Every row gives one point. The window is the flat piece filled in between its corners: a triangle in 3 columns, a solid with four corners in 4, and so on. A path goes straight from each point to the next, and from the last back to the first. List the points from which the path goes on through the window.

Window (4 x 4)
[[ 22 -60 -30   5]
 [ -1 -50   9   1]
 [-36   3   1  -4]
 [  1  44  12 -27]]
Path:
(1): [-3 16 15  3]
(2): [-16   5  12 -37]
(3): [-27 -19  24 -26]
(4): [-20  -9  17   6]
(5): [  6 -14  -5  11]
(6): [  0 -27 -14 -47]
(7): [-21  10   5 -48]
(8): [ 2 27 28 14]
Through the window after points: 5

Window (6 x 6)
[[-14 -45   5   5  -9  14]
 [-22  36 -52  26 -41 -10]
 [ 15   7   1  29  20   2]
 [-42  28  -7  14 -21   9]
 [ 29  -3   9 -60  15  28]
 [-20  -5 -60  20  20 -10]]
Path:
(1): [ -8  19 -49  17 -18  30]
(2): [-12   7 -47  52 -15  37]
(3): [-30  10 -14   2 -23 -43]
(4): [-34  15 -13  -6 -17 -36]
(5): [-21   7 -20  11 -15  40]
(6): [-18  11 -58  25   4  23]
(7): [-13   5 -30  14  -1 -28]
(8): [ -5   3 -27   7  -5 -13]
(9): [ -1  15 -42  20  -4  41]
(10): [-18  16 -31  33   0  49]
(11): [-18  10 -20  12  -3 -16]
(12): [-16  -6 -29 -13   6 -22]
(13): [ -8 -10 -48   4  10  36]
(14): [ -8 -18 -15  23  -2  40]
(15): [-13 -26  -1   2  -3  -8]
(16): [-12  19 -24  15 -21 -16]
Through the window after points: 6, 10, 14, 16

Window (8 x 8)
[[ 20  -2  60 -38 -27  -8 -19   1]
 [-40  24  -9 -14  37   9 -14   2]
 [ 28 -12 -16   0  17  28   5  -5]
 [ 16  38 -25 -25 -51  11  14  -2]
 [-25  32 -16  -5  -3  23  28 -10]
 [-10 -16 -51  -6   4 -10  19 -10]
 [ -1 -27 -23  25 -44   3 -22 -18]
 [ 11  -5 -23  12   1 -21   1 -18]]
Path:
(1): [ -8   7 -14 -13 -19   6  -5 -33]
(2): [ -7   7 -14   2 -15  -2   3   4]
(3): [-16  10  -8   4  20   7   3  29]
(4): [-17  13 -13 -15  22  13 -10 -18]
(5): [-16  17 -16 -17  18  21 -14 -38]
(6): [-33  15  -6  -4  29  -2  -1  37]
(7): [  3  -7  -2   1 -21  -2  -9   4]
(8): [  1  -4  -6  -6 -19   7  -8 -28]
(9): [  3  -6   0 -16 -21   4 -13 -28]
(10): [  2  -1  -7  11 -24  -6   0  34]
(11): [  0   4 -25  20  -9  10  10  32]
(12): [  0   9 -12 -11   7  11   9 -30]
(13): [ -4   4 -17  -8 -11   6  -9 -24]
(14): [-16   0 -22  26 -12  -5   7  29]
(15): [-11  -1 -17   6 -23 -10   3   0]
(16): [-15  -7 -24 -14 -13 -13 -10 -39]
Through the window after points: 3, 5, 7, 9, 11, 13

Window (8 x 8)
[[ 22  48   2  13  22   1   8  -4]
 [  7  32  60 -27  26  42  14  13]
 [-17  13 -28 -11 -54   1   3 -23]
 [-20 -26 -12  -6 -21 -57   0 -17]
 [ -3   8  22  22   1  23  11  -1]
 [ 22 -23  31  -9 -40   9 -23  -8]
 [  5 -19 -38  -5  10 -24  14  -1]
 [  8 -15 -14  -2 -29 -34  35 -16]]
Path:
(1): [  2  -7 -26  -2  -5 -19   9  18]
(2): [  7 -19 -25  -8  10 -17  14 -30]
(3): [  0   5  10 -15  -7  17   7 -30]
(4): [ -5  27  10   0 -20   0  15  39]
(5): [  9   4 -15 -16 -35 -27   6  34]
(6): [  9 -12  -8 -10 -10 -22   3 -30]
(7): [ -4  -4  14 -11  -7  -5  23 -52]
(8): [  0   1   4   4 -35 -25  10  15]
Through the window after points: 1, 3

Window (9 x 9)
[[  6  -9 -32  21 -10  51  34  22 -11]
 [  5  19 -14  44 -12  48 -23  51  -6]
 [-23 -39  31 -22 -13 -53   7   2  20]
 [-41  10   9 -18   8 -25 -11 -14  17]
 [  8 -25  -5  -6 -17 -12 -10 -31  27]
 [ 17   0 -44  32  22  23   4  50   5]
 [ -2 -31  47  -7  25 -28  11 -24  15]
 [  3 -21  19 -56  11 -14  -9  12  -8]
 [  8  28   7  -8 -15  -6   9  11  31]]
Path:
(1): [  6 -11  15 -19  -3  18  -3  21  60]
(2): [-16   0   6   2   1   7   0   9  35]
(3): [ -4   9 -19  12  -5 -36  -5   0 -29]
(4): [  8  15 -16  20 -11  16  -4  18 -22]
(5): [  1   6  -7  15   4  34 -13  35  12]
(6): [-25 -30   1   6  -6  39 -22  24  33]
(7): [ 10   8  -7  16   0  -2  -3  17 -25]
(8): [  2  33   1  -4 -10 -34  14  -2 -24]
Through the window after points: 8

Window (11 x 11)
[[-19  -9  -9 -18  -1 -14  26 -49 -13 -10   1]
 [-11  -5  26 -29  20  26   2   6 -15 -18  -3]
 [ 22 -60   2 -13 -11 -30  -7  47  22   8  13]
 [ -9  -5   4  -6 -31  40  -9  19  11 -24   1]
 [ 14   7  29 -15 -19  41 -14   5  16  15 -16]
 [  4  -3 -12  20  24 -16  24 -30  -4 -22  -8]
 [ 14  -7  12 -23  -8 -34 -39  35  22   0  18]
 [ -6   6 -13   6  -3 -23  30 -26 -46 -12 -23]
 [-16   1 -35 -10  24   8  12 -19 -22   4 -10]
 [-14 -37  18  19 -17 -13 -32  18  15  10  -7]
 [-27  27  -1  -7  18 -21  45 -12 -10   6   3]]
Path:
(1): [  8  -3  21  -6 -11  29  -8   7   1  15   6]
(2): [  9  -3   2  -3   1   7   2 -22 -22  10  36]
(3): [-15 -17  -7 -10   5  -7   5   2   4  -7 -25]
(4): [-24 -17  -4 -29   0 -19  12   4  20 -18 -33]
(5): [ 11  -6  10  16   6  12  10  -4 -20   9  18]
(6): [ 11 -16   9  13 -13   6   0   7  -8   7  27]
(7): [-10 -14  14 -23  -6 -30   0   1  18 -18 -38]
(8): [  3   5  14 -24 -15  10 -12  -4  31 -10 -51]
Through the window after points: 2, 8

Window (12 x 12)
[[ -8   6 -21 -28   6 -29  -6 -22 -27 -14  -2   6]
 [  1 -16  23  -2  -1   8  12  14  21 -14 -31  -3]
 [ -7 -16  19  31   2  34  18  20   4  27  -1  10]
 [-10   1  35  16  13  -4  -4  12  33  22   2   0]
 [-11  32 -10 -28  28   3  -6  -5 -17  -3 -30  -1]
 [  1   9   0  33   4 -19  13  -7  20   3 -41   3]
 [ 16  47 -18 -21  -2  -8 -31 -31 -29 -40  -9  -7]
 [-22  17  -7  13 -26  -3 -12  28  23  -6 -25   3]
 [ -2  11 -17  -1  41  -6   2   8 -14 -27   6  -9]
 [ 18   0   7   6  12  11  36  26  36  26   7  15]
 [  5 -16 -22  -3  29  18   1 -11  23  15   2 -12]
 [-46  60  -5 -15 -24  -4  -5 -34  -7 -58 -20   3]]
Path:
(1): [ -7  15  -5   0  -4   0   0  -9  -9  -7 -14 -22]
(2): [-17  12  -2   5  14   0 -13  -8  -2 -23 -17  19]
(3): [  2   9  -2   8  11   7  -8  -3   7 -19 -26  20]
(4): [ -1  20   2   2  -5  -8   5  -8  -5   2  -6 -20]
(5): [-14  27  -2  -9  -1  -5   4  -1   0  -7 -18  -9]
(6): [ -9  12 -10   0  22  17 -28   0   9 -17 -19  33]
(7): [ -3  16  -3  -7  12  -7 -16 -12   5 -23 -13  23]
(8): [-11  20 -10 -10   0  -6   2   4   8 -12 -17 -18]
(9): [ -8   9   3   5  -4  -4   7  17  13   0 -14 -14]
(10): [ -8   5   2   6  12  10 -16   3  20 -16 -17  40]
(11): [ -4  22  -7 -13  21   0  -8  -5  -3  -9 -23  15]
(12): [ -8  22  -7 -13   0   5   8  -5 -13   0 -10 -40]
(13): [ -6  21 -10   3  -3  -8  11  -1  -5   1  -9 -17]
(14): [-10  13   1   0  21  10 -22  -8  18 -13 -14  43]
(15): [ -8   5   4   0  13   3 -14 -11  14 -13 -19  43]
(16): [  2  13   1   3  -8  -2  17   8   1  10  -9 -36]
Through the window after points: 3, 5, 9, 11

Window (12 x 12)
[[ 60  37 -46  22   1   9  51   8  42   0  44 -53]
 [-22   7 -26  10 -20   0  37  29 -25   5  19   5]
 [ 24  31  34  -2  16 -24  24   2  47  34 -19   2]
 [ -2  23  28  13  22 -32 -12 -25 -18  28   9 -20]
 [ 10 -33 -13   5 -11   0  34 -19  -1  -2  33  18]
 [  4  -1 -22 -28  21 -13  11  30 -33 -24  40  31]
 [ -2   5  41  -7  -2  13  31  12  -7 -19 -26  33]
 [ -5 -15  -9  26 -30  20  -3  -5  26 -11  31  20]
 [ 33  11  14  10 -11 -39  -7  -9 -26  34  32   3]
 [-30  26   5 -26 -42   6   9  -6   6  -4  -3  16]
 [ 13 -19 -39  14 -37  -4 -26 -17 -22  48  -8  10]
 [  5   4  11 -14   2  -8 -25  -6 -43  54  46  -6]]
Path:
(1): [-11  39 -11  13   2 -12  24  -7 -11  10   8  46]
(2): [  1  12 -19  15   1   6  25  -6   6   7  24  38]
(3): [  6 -20  32 -21 -21   3   7   8   3  -8 -12 -38]
(4): [  3  -9  33  -5 -39 -24  -4  11  -1   4   4 -11]
(5): [-20  46 -32  -6   7  20  16 -29  -3  11  19  31]
(6): [  6  24   1  -2  21   4  12 -17 -26   8  22  43]
(7): [ -2 -15  -3   0 -34 -11  -1  13 -13  -1  19 -17]
(8): [  9  -1   6 -12  -6  -7  14  16   4  11  11  -9]
Through the window after points: 4, 8

Window (14 x 14)
[[  8  43  22  19   4   2  -8   2 -17  13  11 -11  -6  -2]
 [ 44 -19 -18  29  -5  10  13 -24 -34   9  14  16  52 -10]
 [  9   8  -1  -1 -26   0   6 -24  -1  23 -51  -8 -16 -16]
 [ 26 -13  17  20 -20  -5   9  -2  14   6   7  20 -14  -2]
 [  6 -18   6  35  24 -36   1 -36  10   9  38   1  42   6]
 [ 10   7  22 -27 -19  -7   3 -43 -24  -7  14  -3 -18  11]
 [ -7 -21  -4  45 -18  15   1 -38 -20  35  46  -1  60 -26]
 [ -9  14  17 -21 -25 -11 -34  15  14   2 -18 -22 -11  17]
 [-13  26  14 -16   1 -15  10  24  -5  36   9   4  17 -14]
 [  1 -10  -1   4 -14   1  23  20  -6   7 -25 -40 -27   5]
 [ 27 -36  28  12  23  21   5 -32   0  16   2  16  25  -3]
 [-15   6 -11  -2  24   4   0  17  26 -14  -6  15 -25   7]
 [ 27  18 -13 -16   4   2  -4   9  13  21  14 -20 -29  -6]
 [-10   3   9  -3  10 -17 -28  12 -10  31  -4  16 -33  20]]
Path:
(1): [  9  -6  13   4   2 -10  -4   1  -7   5  16   5   5 -14]
(2): [ -5   6  -9  18   1  26  13 -17   8  24   2  -1   6  35]
(3): [ 30  13  12   6 -28  16   7  -7   8  27  13   1  -4  38]
(4): [  3  -8  10   6   2 -12  -4  -6 -10  14  -6  -2  -3 -19]
(5): [ 12 -10   5  13   5  -3  -8  -4  -1   5  -7   2  -7 -17]
(6): [  4  13   4  -2 -13   6  25 -28   1  22  10 -19   9  46]
(7): [19 24  2  0 -8 22 16 -1 -5  9 -8 12 -3 33]
(8): [  1  -6   8   0  -8  -8 -12  -3  -1  13  -9  -8 -12 -22]
Through the window after points: none

Window (14 x 14)
[[-38  17  11  27   3 -21  -4 -16 -22  23  -2   1 -10   1]
 [-14 -12  12  13 -14  -5  21  -8  16  13  29  -2 -21  14]
 [ 60 -19  -6  31  23  49 -11  33  12  12 -19   3  22  -4]
 [ 46 -25  14 -16 -12 -27 -23 -16 -34 -24  25  11  20 -13]
 [ -5  -5  15  41  11  32  10  -1  34  19   7  54  19   5]
 [-10  14 -26  24 -20 -14  27 -13  -3  20   0  28  -8   2]
 [ 18  10  -4 -59  -4 -22 -29 -15 -23 -20   7  -3   5  10]
 [ 54   2  22  -7 -37 -22 -40  11  19  -7  -8  20  13  -3]
 [ 15  -6   3 -40 -37 -15 -36  30 -40 -29  16   7   9  -3]
 [ 49 -24  26 -41 -30  -6 -18   7 -33 -14 -26   7  28  12]
 [-24 -10 -10  11   0 -22  14   1  11  26  21  -3  33   4]
 [-23  15  13 -29   4 -49  21   2 -25  22  17  13 -18 -19]
 [-23 -19  -9  11 -11   0  -4 -16  10  56  20  22 -10  -5]
 [-13 -45 -24  15  29  -2  -2  21  13   2 -24  11  -6   5]]
Path:
(1): [ -2 -13   2 -13 -15   6   1 -10  -3  -7   3  13  14 -18]
(2): [-18 -11   4  -3 -25   5 -12 -19  -3  11   1   0   6 -22]
(3): [  5   8   0  10  18 -37  -2  12 -19  21  16  22  -6  29]
(4): [ 26  -6   2  -7 -13 -28 -20  -1 -20   4  14  16   3  22]
(5): [ 11 -16   6 -20  -2  -5 -10 -10 -11 -12   6   3  12 -23]
(6): [-10 -15  12  -8 -18   6 -16 -13   7  -5 -13   9  18 -53]
(7): [ 10  -8   1  -6  -7 -22  -2   2 -15  27  18  17  -6  23]
(8): [ 21  -8   2  -5  -9 -14 -16   9  -6   7   6  14   5  13]
(9): [ 10  -1  10 -20 -16  -6 -12 -16  12  -1  -8   1  23 -27]
(10): [-16  -4   2  12 -10  -6   3  -8  -4  10  -4  13   5 -12]
(11): [  9  11  -1  11   3 -17  -7   6 -16  17  14  19  -6  30]
(12): [ 17   0   9  -1   0 -14 -16   9  -4   6  14  17   0  25]
Through the window after points: 2, 4, 6, 8, 10, 12

Window (14 x 14)
[[-18  13  -9 -25 -15   1   0   8   9   3 -14  -8  15  -8]
 [ 35 -18  -8   8  -7  -2   4  31 -27  -3  -3   4   9 -11]
 [ -9  10  35  30   2   3  12  20   6 -17  16  16 -21 -24]
 [ 33 -14  -8   5  37  32  -4   8  10  19   8 -22  -4 -48]
 [ 29   3   6 -38   5  11 -10  15  45   9   9   8  21  27]
 [ 17  -4  29  23 -10  22 -24 -30  -4   3   2  -8 -14  13]
 [-19  14 -19  -8  26  -2 -18  -2 -31 -14  -7  18  31  15]
 [ -6 -10  -1 -12  20   6   6 -17 -27   8  60 -13  -9  12]
 [-12   1 -10 -33  -2  37   4  15 -12 -15  -2  38  -5   6]
 [ 14  19  29 -18   0 -21  20   9  16  28  15  19   1  17]
 [-20   4 -12 -17   9  19  14 -36  -9 -34   4 -15  17  -8]
 [ 22  13   9  -1 -12   9  11  31 -15 -24 -30 -27   2  -6]
 [ 14  -4  -4  10 -15  33  -2  18 -30  26   2  10  24  23]
 [ 16  25 -33   6  -3  26 -19  -4 -31  17   3  -7  28 -25]]
Path:
(1): [ 18   2  21 -18   3  18 -18  12 -37  -5  -1  -1  28 -15]
(2): [-10   7 -28   9   4   0  17  -4   7 -16  -8  -5  -6  14]
(3): [  3  13 -14  -6   9  18   7   0   3   4   6  -1  -4   8]
(4): [  5   6  13  -7   3  14  -5  -3  -7   5   9  -3  15 -11]
(5): [ 15   3  34   0   6  14  -6  12 -15  -3   7   7  14 -29]
(6): [  4   2 -10  11  -4   9   5   1  11  -1   5   0 -20  18]
(7): [  4  12 -33  -1  -6  12  14   4   4  -4  -7 -16  -6  11]
(8): [ 17   3  28  -9   1  10  -2  17 -20 -16  -6  -9  14 -10]
Through the window after points: 1, 5, 7

Window (14 x 14)
[[ -6  -7 -37 -30  15  22  37 -15 -19   9  -3 -10  -9  -6]
 [  5   1  -1  -7  30 -35  21 -11   3  26   4 -15 -14  -9]
 [ -6  -5 -39  -6  25  20  -2  -5  31 -30   0   8  -1 -14]
 [ 15  -1   1   8 -17  37 -18 -10   4 -22  43  14   4   2]
 [ 13  32  -8  -7 -43  23 -21   0  30 -18   1   0   8  22]
 [ -3  -5   0  -1 -48  -4   5  23  14 -40  18   9   3   2]
 [ -7  32 -13  -5 -13  22  21 -16  19 -17  15  34   0 -24]
 [ -9  -7  30  34  -9 -21  -4  28 -18  26 -43  31 -19  22]
 [ -7   5  45  60  -3 -24  20   8 -24  -2 -49  -9   7  21]
 [ 35   4  18  42  -1 -39  10  28 -36   6 -53  26  22   9]
 [  7  -6  14 -34  26  -3  12 -20 -13 -11 -29  -2 -19 -26]
 [-12  -8 -19 -14 -24   5  -9 -38  16 -20  11  26  26   5]
 [ -5   5  57  24  10 -22  12  46 -21  17 -41  15  37  26]
 [ 20 -27  -1 -12   9  14  39 -18  28  12 -13   3  -7 -11]]
Path:
(1): [  2   5 -22 -14  -5  14   1   2   1  15  -1 -11  21 -45]
(2): [  2  -8  14  12 -15  -8   5   8  -7   5 -20   4   5 -17]
(3): [  4  -5   9   4   8  -7  13   7  -5  -6 -19   7  -6  29]
(4): [ 23   1  -3   2  11  -6  30 -12  25 -19  12  41 -16  32]
(5): [-12   5  -8 -14 -10  19  -5  -3  -5  -3  -6  -5  12 -34]
(6): [-20   3  -3   0 -10  15  -7  13   0   3 -16  -7  16 -42]
(7): [ 29   0  22   6  16 -15  28  -7   1 -19  -3  21   2  46]
(8): [  6  -6  -2 -12   9   5  20 -19   5 -22  -8  12  -9   8]
Through the window after points: none
